Each row of a before or after table is a point. The points were changed in one or more steps. Then noise was added and the rows were shuffled. The steps act on columns, c1 being the first. Name the steps. A step turns or swaps two columns, mirrors them in a line or flattens them onto one, adds a multiple of one to another, or multiplies or shifts one. Angles are multiples of 10 degrees, from the lower column toward the higher: turns from -170 to 170, lines from 10 to 170 but not 90. Use the fewest steps. Two steps may share a column if one is a turn and the other turns, adds or multiplies; they go together, in the order done. Otherwise the lowest column goes first.

Before (8 x 3):
[[ 0.43 -0.36 -0.12]
 [ 0.05  0.54 -0.11]
 [ 0.27  0.22 -0.30]
 [ 0.02  0.07 -0.33]
 [-0.17 -0.06  0.33]
 [-0.19 -0.16  0.08]
 [ 0.05  0.33  0.33]
 [ 0.13  0.22  0.15]]
After:
[[ 0.03  0.12 -0.33]
 [ 0.02  0.63  0.27]
 [ 0.13  0.47  0.03]
 [ 0.22  0.48 -0.58]
 [-0.18 -0.11  0.51]
 [ 0.43 -0.73 -0.54]
 [-0.26 -0.29  0.27]
 [ 0.08  1.08 -0.17]]
Steps: add -1 times c1 to c3; multiply c2 by 2

Before (11 x 8):
[[-0.26  0.50 -0.18 -0.04 -0.22  0.37 -0.36 -0.24]
 [ 0.14 -0.21  0.25 -0.08  0.21 -0.07 -0.44 -0.68]
 [ 0.00  0.36 -0.42 -0.29 -0.60 -0.47  0.21 -0.13]
 [ 0.44 -0.46 -0.38  0.33  0.08  0.22 -0.14 -0.67]
 [-0.35 -0.44 -0.05  0.24  0.02  0.32  0.28 -0.84]
 [-0.48  0.13 -0.12 -0.03 -0.55 -0.15 -0.49 -0.41]
 [-0.04 -0.19 -0.52  0.44  0.19 -0.06 -0.01  0.18]
 [-0.55 -0.21 -0.60 -0.12  0.37 -0.31 -0.49  0.13]
 [ 0.42 -0.10 -0.68 -0.46  0.27 -0.40 -0.12 -0.62]
 [ 0.47  0.32 -0.45 -0.04 -0.01 -0.22  0.25 -0.01]
 [-0.15 -0.16 -0.10 -0.34 -0.23  0.05  0.23  0.07]]
After:
[[ 0.81  0.24 -0.16 -0.06  0.15 -0.14 -0.52  0.38]
 [ 0.32 -0.10 -0.38  0.07 -0.43 -0.24 -0.47 -0.48]
 [ 0.42  0.28  0.72  0.37 -0.61 -0.21 -0.09  0.28]
 [ 0.47 -0.07  0.22 -0.41  0.15 -0.09 -0.06  0.15]
 [ 0.08  0.25  0.58 -0.50 -0.63  0.42 -0.15  0.05]
 [ 0.20  0.30 -0.06  0.22  0.04  0.29  0.21 -0.23]
 [-0.31  0.21 -0.02 -0.06 -0.67  0.11 -0.46  0.25]
 [ 0.39 -0.17  0.21  0.42 -0.11 -0.65  0.24 -0.63]
 [ 0.23  0.23 -0.24 -0.42 -0.87  0.49  0.24  0.02]
 [ 0.12 -0.29  0.63  0.17 -0.03 -0.46  0.26  0.01]
 [ 0.27 -0.41 -0.10  0.28 -0.25  0.09 -0.33 -0.22]]
Steps: turn c1 and c3 by 120 degrees; turn c2 and c4 by 150 degrees; add 0.7 times c2 to c6; swap c5 and c8

Before (8 x 12):
[[-0.40  0.47 -0.61  0.08 -0.58  0.06 -0.09 -0.16  0.30  0.33  0.66  0.05]
 [-0.50 -0.22 -0.58 -0.14 -0.26 -0.15 -0.64  0.10  0.12  0.04  0.67  0.28]
 [ 0.25  0.04 -0.73 -0.30  0.37  0.37  0.28  0.16 -0.12  0.52  0.19 -0.11]
 [ 0.38  0.25  0.17 -0.57  0.37  0.26 -0.22 -0.72  0.18 -0.15 -0.29 -0.05]
 [-0.28  0.00  0.06  0.01 -0.19 -0.39  0.31  0.00  0.13 -0.13  0.00  0.11]
 [ 0.34  0.23 -0.37  0.25  0.05 -0.47 -0.02  0.14  0.60 -0.31 -0.38 -0.03]
 [ 0.49 -0.38  0.04  0.27 -0.74 -0.54  0.04  0.04 -0.14  0.28  0.72 -0.11]
 [-0.52 -0.15 -0.48 -0.09 -0.03 -0.03 -0.13 -0.70 -0.10  0.06 -0.15 -0.36]]
After, 8 rows:
[[ 0.24 -0.38  0.18 -0.16 -0.31 -0.66 -0.44 -0.38  0.17  0.05  0.14 -0.09]
 [-0.48 -0.01 -0.48  0.30  0.22 -0.68 -0.02 -0.10 -0.10  0.17 -0.13 -0.59]
 [-0.08  0.00  0.07  0.42  0.35 -0.07  0.29  0.38  0.14  0.05  0.12  0.18]
 [-0.49  0.20 -0.60  0.48  0.04 -0.15  0.52 -0.09  0.29 -0.85 -0.04  0.08]
 [ 0.24  0.80  0.02  0.68 -0.48 -0.05  0.71  0.54 -0.14 -0.26 -0.20 -0.17]
 [-0.83  0.65 -0.56  0.26 -0.21  0.07  0.02  0.16  0.11 -0.25  0.05  0.44]
 [ 0.26 -0.44 -0.37  0.65 -0.22  0.04 -0.06  0.48  0.60  0.16  0.26 -0.04]
 [ 0.45  0.13 -0.73  0.10  0.13  0.21 -0.26 -0.34 -0.12 -0.32 -0.44 -0.17]]
Steps: turn c5 and c7 by -70 degrees; turn c1 and c5 by -40 degrees; turn c2 and c11 by -130 degrees; turn c10 and c11 by -110 degrees; shift c4 by 0.40; turn c6 and c8 by -80 degrees; multiply c12 by 1.6

Before, 13 rows:
[[ 0.09 -0.88  0.02  0.00 -0.08 -0.10  0.44  0.24  0.31 -0.21  0.14  0.07
   0.26  0.22  0.36  0.07 -0.25 -0.23 -0.17 -0.32]
 [ 0.60 -0.11  0.40  0.56  0.42  0.11 -0.65 -0.24  0.24  0.21  0.09 -0.08
  -0.92 -0.58  0.19  0.19 -0.24 -0.02 -0.16  0.31]
 [ 0.32 -0.56 -0.39 -0.54  0.21 -0.21  0.66  0.47  0.39 -0.32 -0.24  0.22
  -0.22 -0.01  0.11 -0.13 -0.49 -0.75 -0.01 -0.36]
 [ 0.62  0.35  0.13  0.41  0.65  0.28 -0.01  0.14 -0.28  0.41  0.30 -0.23
  -0.45 -0.39  0.07  0.12  0.00 -0.21 -0.02  0.21]
 [ 0.56 -0.07 -0.29  0.07  0.13  0.21 -0.50 -0.33  0.09  0.03 -0.25  0.26
  -0.33 -0.22  0.04  0.40  0.20  0.38 -0.36 -0.12]
 [-0.17 -0.34  0.17 -0.69  0.23  0.20  0.01 -0.32  0.40 -0.26  0.18  0.08
  -0.19  0.35  0.28  0.16 -0.35 -0.14  0.44 -0.28]
 [ 0.29 -0.39 -0.22 -0.13 -0.14 -0.12 -0.18 -0.24  0.34 -0.32 -0.25 -0.01
   0.21  0.06 -0.13 -0.32  0.14 -0.65  0.02 -0.20]
 [-0.10 -0.46 -0.37 -0.09  0.25  0.07  0.53 -0.06  0.22 -0.57 -0.20  0.33
   0.01 -0.02  0.10 -0.03 -0.26 -0.50  0.26  0.42]
 [ 0.17 -0.39 -0.50 -0.24  0.23 -0.25 -0.02  0.17  0.45 -0.44  0.16  0.49
   0.15  0.61  0.21 -0.16 -0.31 -0.61 -0.26 -0.04]
 [ 0.27  0.22  0.50 -0.14  0.46 -0.14 -0.38 -0.31  0.20  0.23  0.15 -0.06
  -0.32 -0.66  0.01  0.36  0.04  0.17 -0.50  0.37]
 [ 0.23  0.36  0.11  0.37 -0.06 -0.23 -0.29 -0.42 -0.19  0.20 -0.04 -0.05
  -0.58 -0.24 -0.05  0.19 -0.39  0.11 -0.33  0.04]
 [ 0.00 -0.34 -0.12 -0.17  0.55 -0.02  0.11  0.25  0.20 -0.52 -0.34  0.09
   0.28 -0.02  0.43 -0.34 -0.57 -0.29  0.06 -0.30]
 [ 0.49  0.19  0.47  0.16  0.37  0.38 -0.34 -0.18 -0.28 -0.47  0.31 -0.22
  -0.70 -0.49 -0.10  0.36 -0.18 -0.04 -0.43  0.15]]
After:
[[-0.40 -0.35  0.45  0.18  0.38  0.40 -0.36 -0.53 -0.30 -0.49  0.31 -0.34
  -0.72  0.41 -0.03  0.37 -0.19  0.16 -0.46 -0.19]
 [-0.39  0.39 -0.21 -0.13 -0.14 -0.10 -0.17 -0.71  0.35 -0.31 -0.25  0.21
   0.21  0.08  0.24 -0.30  0.15  0.58  0.01  0.08]
 [-0.09  0.42 -0.37 -0.10  0.27  0.08  0.52 -0.18  0.22 -0.59 -0.22  0.56
   0.01  0.17 -0.34 -0.03 -0.24  0.28  0.26 -0.25]
 [-0.21 -0.41  0.49 -0.15  0.45 -0.16 -0.38 -0.94  0.20  0.22  0.16 -0.23
  -0.30  0.54 -0.26  0.36  0.04 -0.14 -0.50 -0.28]
 [-0.18 -0.44  0.12  0.36 -0.06 -0.24 -0.30 -1.26 -0.19  0.20 -0.06 -0.18
  -0.60  0.09  0.03  0.20 -0.39 -0.08 -0.32 -0.06]
 [-0.55  0.03 -0.29  0.07  0.14  0.21 -0.49 -0.98  0.09  0.04 -0.25 -0.18
  -0.32  0.20  0.07  0.38  0.21 -0.47 -0.36  0.15]
 [-0.09  0.30 -0.12 -0.19  0.53 -0.02  0.11  0.73  0.22 -0.53 -0.33  0.21
   0.27  0.13 -0.13 -0.37 -0.56  0.23  0.07  0.50]
 [-0.42  0.57 -0.49 -0.21  0.22 -0.25 -0.01  0.48  0.43 -0.45  0.17  0.62
   0.16 -0.43 -0.13 -0.16 -0.29  0.29 -0.24  0.15]
 [-0.16  0.90  0.02  0.00 -0.07 -0.08  0.43  0.72  0.32 -0.22  0.15  0.14
   0.24  0.09 -0.05  0.07 -0.23  0.17 -0.19  0.47]
 [-0.58 -0.09  0.38  0.55  0.44  0.12 -0.66 -0.74  0.23  0.22  0.07 -0.25
  -0.93  0.58 -0.33  0.19 -0.24  0.06 -0.14 -0.14]
 [-0.48  0.53 -0.38 -0.53  0.21 -0.20  0.63  1.41  0.40 -0.30 -0.26  0.42
  -0.23  0.23  0.16 -0.11 -0.48  0.52 -0.03  0.34]
 [ 0.14  0.43  0.19 -0.67  0.24  0.21  0.02 -0.96  0.39 -0.26  0.19  0.18
  -0.16 -0.23 -0.01  0.14 -0.34  0.11  0.44  0.39]
 [-0.55 -0.47  0.14  0.42  0.65  0.30 -0.02  0.44 -0.31  0.41  0.29 -0.31
  -0.44  0.24 -0.17  0.09 -0.02  0.31 -0.02 -0.11]]
Steps: turn c12 and c18 by -150 degrees; turn c1 and c12 by -160 degrees; turn c2 and c14 by -160 degrees; multiply c8 by 3; turn c15 and c20 by 140 degrees
